Each row of a before or after table is a point. The points were changed in one or more steps. Then noise was added and the rows were shuffled. The steps act on how far a point lies along the listed directions, d1 being the first. What was done? A step turns or swaps two directions, mirrors them in a line or flattens them onto one, adds a multiple of one to another, or multiplies one. Angles are multiples of 10 degrees, from the lower direction toward the higher: turns from -170 to 170, lines from 10 to 170 but not 90. Use the fewest steps. Two steps may share a direction if one is a turn and the other turns, adds or multiplies; they go together, in the order done. Otherwise the lowest direction goes first.

Directions:
(1): -0.46; -0.41; -0.34
(2): 0.52; -0.42; -0.19
(3): 0.09; 0.38; -0.58
Before (11 x 3):
-0.14; -0.51; -0.14
-0.32; -0.33; 0.22
0.00; -0.02; 0.03
0.57; 0.13; 0.31
0.13; 0.34; -0.21
-0.28; -0.32; -0.09
0.31; -0.64; 0.29
-0.29; -0.81; -0.03
0.28; -0.18; 0.30
-0.07; -0.23; 0.28
-0.05; 0.17; -0.22
After (11 x 3):
0.26; 0.20; 0.15
-0.37; -0.09; -0.25
0.65; -0.51; 0.26
0.93; -0.50; 0.52
-0.35; -0.05; 0.01
0.04; 0.32; 0.47
0.66; -0.15; -0.73
1.57; -0.62; -0.24
0.11; -0.10; 0.41
0.03; 0.03; 0.00
0.74; -0.12; -0.29
Steps: turn d1 and d3 by -100 degrees; multiply d2 by 3

Directions:
(1): -0.13; 0.08; -0.15; -0.28; -0.49; -0.28; 0.40; 0.84
(2): 0.07; -0.61; -0.27; 0.28; 0.21; -0.68; -0.47; 0.23
Before (12 x 8):
-0.02; 0.23; 0.17; 0.11; -0.12; 0.30; 0.18; 0.11
0.00; 0.42; 0.00; -0.53; -0.57; -0.12; 0.53; 0.94
-0.10; -0.37; -0.26; 0.11; -0.01; -0.30; -0.10; 0.38
-0.15; 0.25; -0.01; -0.24; -0.41; -0.06; 0.50; 0.35
-0.13; 0.25; 0.10; -0.25; -0.21; 0.18; 0.67; -0.02
0.15; -1.22; -0.60; 0.10; -0.30; -1.69; -0.38; 1.59
-0.04; 0.49; 0.30; 0.04; -0.38; 0.18; 0.26; -0.30
0.04; 0.40; 0.14; -0.31; -0.07; 0.34; 0.18; 0.07
0.06; 0.17; 0.01; -0.01; 0.00; 0.27; 0.20; -0.05
-0.28; -0.01; 0.12; -0.06; -0.73; -0.09; 0.44; 1.14
-0.22; 0.32; 0.02; -0.09; -0.23; 0.26; 0.31; -0.28
-0.03; 0.09; -0.14; 0.14; -0.32; 0.34; 0.16; 0.09
After (12 x 8):
-0.05; -0.25; -0.17; 0.03; -0.19; -0.62; 0.03; 0.41
0.08; -0.21; 0.03; 0.45; -0.10; -0.50; -0.31; -0.23
0.00; -0.52; -0.20; 0.13; 0.13; -0.52; 0.06; 0.11
0.12; -0.19; -0.14; 0.20; 0.18; -0.16; -0.07; -0.03
0.12; -0.26; -0.13; 0.10; 0.25; -0.34; -0.40; 0.17
0.10; -0.25; -0.24; -0.14; -0.28; -0.80; -0.14; 1.01
0.01; -0.28; -0.28; 0.34; -0.18; -0.03; -0.17; 0.08
-0.15; -0.40; -0.05; 0.20; -0.55; -0.47; 0.10; 1.19
-0.05; -0.32; -0.22; 0.26; 0.04; -0.38; -0.28; -0.17
0.02; -0.22; -0.01; 0.31; 0.08; -0.07; -0.12; 0.16
-0.19; 0.91; 0.25; -1.03; -1.29; 0.47; 1.42; 1.33
-0.08; 0.11; -0.03; -0.18; -0.29; 0.31; 0.39; 0.33
Steps: mirror d1 and d2 in the line at 10 degrees

Directions:
(1): -0.47; 0.44; -0.01; -0.53; -0.83; -0.03; -0.26; 0.12; -0.16; -0.55; -0.05
(2): 0.18; 0.40; -0.53; 0.35; -0.28; -0.88; 0.26; -0.45; 0.28; 0.01; -0.08
(3): 0.00; -0.51; -0.38; -0.79; 0.07; -0.16; 0.38; 0.14; 0.59; -0.10; 0.47
Before (11 x 11):
-0.10; 0.42; 0.01; 0.02; -0.60; 0.16; -0.35; 0.12; -0.07; -0.18; -0.13
0.63; 0.03; 0.01; 0.95; 0.34; -0.17; 0.34; -0.47; 0.15; 0.42; -0.55
-0.18; 0.46; -0.12; 0.24; -0.65; -0.30; -0.17; -0.26; -0.35; -0.25; -0.20
-0.10; -0.32; 0.42; -0.11; 0.31; 0.97; -0.34; 0.46; -0.47; -0.04; -0.03
0.49; -0.18; -0.10; 0.79; 0.55; -0.38; 0.01; -0.24; -0.38; 0.29; -0.25
-0.37; 0.50; 0.15; 0.16; -0.57; -0.10; -0.55; -0.08; -0.39; -0.05; -0.20
0.09; 0.44; -0.03; 0.70; -0.05; -0.44; 0.15; -0.49; -0.04; 0.15; -0.04
-0.15; -0.10; -0.04; -1.08; -0.36; 0.11; 0.10; 0.05; 0.15; -0.29; 0.31
0.06; 0.50; -0.24; 0.31; -0.45; -0.63; -0.33; -0.41; -0.42; 0.05; -0.35
0.03; 0.54; -0.18; 0.23; -0.56; -0.51; -0.19; -0.34; -0.19; -0.37; -0.45
0.69; -0.09; -0.27; 1.45; 1.04; -0.53; 0.38; -0.36; 0.04; 0.75; -0.13
After (11 x 11):
0.37; 0.27; -0.29; 0.59; -0.06; -0.63; 0.04; -0.48; -0.01; -0.01; -0.41
-0.31; 0.08; 0.41; -0.18; -0.19; 0.84; -0.47; 0.42; -0.68; -0.34; -0.14
0.07; 0.55; -0.20; 0.39; -0.50; -0.14; -0.23; -0.04; 0.01; -0.08; -0.22
0.10; 0.33; -0.16; 0.67; -0.26; -0.51; 0.02; -0.38; -0.19; 0.04; -0.18
0.54; -0.90; 0.08; 0.77; 1.47; 0.30; 0.39; 0.14; 0.10; 0.76; 0.24
0.65; -0.50; 0.15; 0.54; 0.73; 0.35; 0.34; -0.23; 0.23; 0.56; -0.39
0.27; 0.07; 0.05; 0.70; 0.39; -0.27; 0.29; -0.38; 0.06; 0.33; 0.09
0.35; 0.20; -0.33; 0.68; 0.09; -0.68; -0.10; -0.49; -0.27; 0.36; -0.27
0.46; -0.66; 0.04; 0.46; 0.79; 0.05; 0.02; -0.01; -0.34; 0.30; -0.05
-0.13; 0.30; -0.19; -0.94; -0.71; -0.26; 0.07; -0.13; 0.13; -0.36; 0.13
-0.10; 0.55; 0.07; 0.56; -0.32; -0.40; -0.43; -0.24; -0.26; 0.16; -0.25
Steps: turn d1 and d2 by 40 degrees; turn d1 and d3 by -20 degrees
